Each row is a point. The points of each table are mixes of a few directions, plus a little noise. Count the directions of each table, and those that both share. Where both have some left over, give the other angles between the two spaces (their principal angles), to ten degrees, smallest first.
In the rows, zero is written as 128.

First (7 x 3)
[[140 120 126]
 [133 125 127]
 [209  75 114]
 [126 129 128]
 [110 140 131]
 [ 93 151 134]
 [ 86 156 136]]
Second (6 x 3)
[[179  95 119]
 [141 119 126]
 [147 116 125]
 [ 54 176 141]
 [122 132 129]
 [126 129 129]]
Directions: first 1, second 1, shared 1

First (8 x 8)
[[126 123 130 127 129 136 133 132]
 [114  96 140 121 133 178 160 154]
 [118 105 137 123 132 164 151 147]
 [118 105 137 123 132 165 152 147]
 [121 112 134 125 130 152 144 141]
 [158 199 101 143 116  16  57  70]
 [139 154 119 133 124  88 102 107]
 [129 130 127 129 127 125 126 126]]
Second (9 x 8)
[[139 125 156 129 131 144 149 136]
 [136 125 151 129 130 141 145 134]
 [ 83 142  12 124 116  62  42  97]
 [157 119 202 130 136 170 183 148]
 [134 126 143 128 129 137 139 132]
 [130 127 133 128 129 131 132 130]
 [141 124 162 129 131 147 153 137]
 [114 133  90 127 124 106 100 118]
 [119 131 103 127 125 114 110 121]]
Directions: first 1, second 1, shared 0; angles 50

First (8 x 12)
[[124 134 145 130 129 129 133 137 126 129 119 130]
 [136 114  88 124 128 126 117 107 131 128 150 125]
 [140 108  68 123 128 125 111  99 133 126 162 124]
 [152  87   7 117 127 121  94  67 139 125 196 118]
 [118 144 174 132 128 131 141 151 123 129 102 131]
 [112 155 210 136 129 132 152 168 122 129  82 134]
 [117 146 182 133 128 131 143 155 124 129  98 132]
 [124 136 149 130 128 129 134 139 126 129 116 129]]
Second (10 x 12)
[[109 161 225 137 128 134 156 177 121 130  73 135]
 [143 102  50 121 127 124 105  89 134 126 171 123]
 [124 137 152 130 129 129 135 139 126 128 114 130]
 [139 109  74 122 128 125 113 101 133 126 158 124]
 [128 127 127 128 128 128 128 127 128 128 128 128]
 [133 119 105 126 128 127 121 116 130 127 141 126]
 [136 114  86 124 127 126 116 108 132 128 151 125]
 [124 135 147 129 129 129 134 137 126 128 117 129]
 [140 106  65 122 128 124 110  97 132 126 163 123]
 [104 169 249 140 129 135 162 189 118 132  60 137]]
Directions: first 1, second 1, shared 1

First (11 x 20)
[[140 108 128 132 109  93 157 168 138  86 110 167 127 157 166 164 147 129
  141 102]
 [129 125 128 129 125 123 132 133 129 122 124 133 128 132 133 132 130 128
  130 125]
 [117 146 127 125 146 160 102  92 119 166 145  92 128 101  93  96 111 128
  116 151]
 [122 139 128 126 139 147 112 105 122 151 138 106 129 111 107 108 117 128
  120 143]
 [117 145 128 124 145 159 102  93 119 165 144  94 128 101  94  96 111 128
  116 151]
 [125 133 128 127 133 136 120 117 125 139 133 117 128 120 119 119 122 129
  124 135]
 [132 122 128 130 122 117 136 140 131 115 122 140 128 137 139 139 134 128
  131 120]
 [117 146 127 125 146 160 102  92 119 166 145  92 128 101  94  96 111 128
  117 152]
 [159  76 129 138  75  37 203 234 155  16  80 232 127 206 228 221 178 128
  162  58]
 [122 138 128 126 138 145 113 109 124 148 137 109 128 115 110 111 119 129
  122 141]
 [128 129 128 128 130 130 126 126 129 130 129 126 128 126 125 126 127 128
  127 130]]
Second (11 x 20)
[[140 124 125 113 135 118  96 135 134  95 135 118 107 118 131 122 131 118
  123 137]
 [213  85 100  76 145 103   7 214 204  31 127   7  34 103 123  81 215 146
  135 180]
 [133 123 125 132 124 133 134 139 138 140 121 113 129 133 124 124 143 141
  134 130]
 [138 115 121 144 115 143 156 156 152 172 108  90 139 145 116 119 168 167
  147 130]
 [106 139 135 141 124 134 159 106 108 153 128 159 152 135 129 140 105 123
  126 115]
 [110 142 136 125 134 121 126  98 102 112 141 169 134 120 137 140  90 100
  115 119]
 [116 134 132 137 125 133 148 117 118 146 127 144 143 133 128 135 117 128
  128 120]
 [112 140 135 127 132 124 130 102 106 119 138 163 135 123 135 139  96 106
  118 120]
 [109 139 135 136 127 130 148 105 108 140 132 160 145 130 131 139 103 117
  123 117]
 [121 136 132 119 135 119 113 110 112 103 141 152 123 118 135 134 103 104
  117 126]
 [111 130 131 158 112 149 189 126 126 196 110 132 166 151 119 134 136 157
  142 115]]
Directions: first 1, second 2, shared 0; angles 90
